Each wall is flat, endless, passes through zero and stands at right angles to its row. A trip goes straight from one point to another. Which walls does it cross, in order?

Walls:
(1): [ 20  66 -33]
(2): [-28  58 -24]
(3): [35 39 29]
(4): [-28 -52   2]
(5): [12 -7 49]
(6): [-2 67 15]
Trips:
[ 57 -10  -7] to [ 37 -15   2] -> 1
[39 -4 71] to [-46  31  40] -> 2
[ 44 -65 -10] to [ 35 -15 -42] -> 5, 1, 4
[  10 -107   -5] to [  9 -37   4] -> none
[ 57  43 -17] to [ 51  -5 -15] -> 2, 6
[ -4  -9 -39] to [-13  43  12] -> 4, 6, 3, 5

Walls:
(1): [  3  64 -10  46]
(2): [-22  40  24 -13]
(3): [-14   3  27 -21]
(4): [17 72 16 43]
(5): [ 9 54 -7 -8]
(6): [ 11   0  73 -54]
Trips:
[ 48 -26 -19  39] to [-43  -9  17 -20] -> 4, 1, 3, 6, 2
[40 11 17 20] to [-44 -34  16   8] -> 5, 3, 1, 4
[ 41   0 -36   1] to [ 58  31 -18 -16] -> 6
[ 9 17  6 -7] to [ 25  -6 -30 -61] -> 1, 4, 2
[-65 -24  10 -28] to [-37  35  10 -17] -> 5, 1, 4
[102  31 -38   2] to [ 29 -15  95 -15] -> 6, 3, 1, 2, 5

Walls:
(1): [ -1 -94  -2  -6 -57  11  22   6]
(2): [ 26  -6  28  -8  13   7 -31  23]
(3): [ 23  29   5  24  64 -27  -9  -7]
(4): [ 13 -16 -37  47  37  24 -32 -51]
(5): [-39 -56  56 -20  38 -44 -46  32]
(6): [-11  39  23  20   5 -16 -15   6]
(7): [-23 -34  37 -16  29  13  24   1]
Trips:
[-21   9  32  -2 -39 -13  29  38] to [ 21 -12  -8 -40  36  -5  12 -10] -> 2, 6, 3, 1, 4
[-41  19 -52  39 -10 -37 -16  89] to [  7 -10  22  16  31  23 -56  47] -> 2, 4, 7
[-33 -18   5  12 -41 -12   6  40] to [-53   3  43 -23   5  17   6 -33] -> 1
[-34  78 -24 -11 -59 -53  14 -26] to [  0  12 -46  14 -20 -68  15   8] -> 3

Walls:
(1): [-25  26  39 -13  10 -61 -10  22   2  -1  30]
(2): [-18 -58  35  -5   5  28 -13 -35 -23 -90  50]
(3): [ 36  54 -30 -48  -4 -42 -42  -7 -20  10  50]
(4): [-15 -26  14   7  16  23 -16 -38 -22 -29  -7]
(5): [-14  41  14 -17  -3   0 -19  41 -74 -22 -43]
(6): [  5  35   5  -2 -29  -6  18 -23  -7  11   6]
(7): [-25  -1   4  24  32 -24 -55 -28   3 -26   2]
(8): [  7  -8  25 -37  19  34  26   5   6  25  51]
(9): [-39 -24 -38 -15  -7 -36   7 -53 -23  21 -23]
(10): [ -7 -24   5  70  19  20  49  21 -32   0 -15]
(11): [-20 -18 -76 -43 -38  10 -11 -87   5  67  68]
Trips:
[ 82 -17 -18 -88 -14  22  28 -54 -23 -43  10] to [-41 -54 -33 -27 -29  30 -39  -9 -56 -68  14] -> 5, 6, 7, 8, 3
[ -9 -37 -43  33  57 -80 -84  13 -51 -16 -49] to [-62  22  -7  33 -32  26  -2 -50 -24  -8   9] -> 2, 11, 3, 1, 6

Walls:
(1): [-46 -13   6  -6 -40  65 -14 -18 -14 -44  24  17 -12 -17]
(2): [ 24   8  58  10 -27 -36  39 -30  -8 -46   6  82 -45   1]
(3): [-33  24  -2 -15   9  41 -56  55  58   1 -31 -46  53  -6]
(4): [ 19 -28  16  18 -16  30  41 -43 -28  48  20  32   6  29]
(5): [-12  55  46 -71  48  30  58  21  -8 -10  -7  -5 -26 -15]
(6): [-44  -9  15  16  -1 -44  40   5  26  -8 -24  41 -17  76]
(7): [-44 -36  11 -46 -46  12 -40  -2 -44  10  90  22   0 -11]
(8): [ -8 -61 -23  18  63 -61  10  43  -7 -27 -39   8 -58  -5]
(9): [-34  37  33 -29  38   0   4  -1 -43  19  -8  46 -60 -64]
Trips:
[-54 -18  25 -34  11  33  45 -16 -91  47  31 -43  22  63] to [-104   21   32  -16   62   13   45  -48  -57   33   75   18   55  -55] -> 6
[ 10 -51  -1 -15 -14   6  14  -3  -1   3  21 -16  46 -27] to [ 14  19 -18  34  95 -22  25  36 -73  64  78  45 -17  -4] -> 3, 1, 8, 9, 5, 2

Walls:
(1): [-31  -2 -27 -36  25 -16  15  25 -30  41   1  16  28 -27  -2 -42 -31 -28
  10  41]
(2): [ 13 -40  33 -14  56  89 -13 -15  -1 -27 -56 -12  53 -21   6  76 -65  31
  38 -13]
(3): [ -29  -17  -14   -5  -76  -38  -36  -21  -53    8   17  -18  -28   37
    9    9  -11   14 -116   12]
(4): [-33  -3 -14  -9  32 -63  51  31 -27  36  55  18  31 -36 -25   2 -36 -25
  20 -33]
(5): [ 19  20   4 -24  -2  21   8  -4  75  36 -66 -14   8 -29 -28  10 -40 -56
 -44  -3]
(6): [  0  -5 -29 -33  22   1 -29 -29  28 -30  23 -32  16  26 -20  20   2 -63
   1 -31]
Trips:
[-17  19 -57  -4 -20 -31 -17   9  23  -1 -17 -20  52  21 -31   3 -33 -69
  10 -51] to [ 32  12 -51 -24 -18  92  24  17 -40  -7 -16  17   4 -17  -8  27 -34 -30
  20  26] -> 2, 4
[ 30 -20  28   4 -43   9  17  -2 -17 -26  -1   5 -33  22   9   1 -17   4
  21  20] to [ 61 -44  31 -11  29 -16 -63 -10  33 -12  42 -98   2  65 -44   1  71 -45
 -25  12] -> 2, 6, 5
[ 61 -23  28  34  26 -36  57   6 -41  46  45 -41 -43   8 -55  -7  20  11
   3 -60] to [ -6   9   1 -48   4  39 -31  -2 -21  28  18  36   4  28 -57 -42  -7  -9
 -76  -3] -> 3, 6, 1, 5, 4
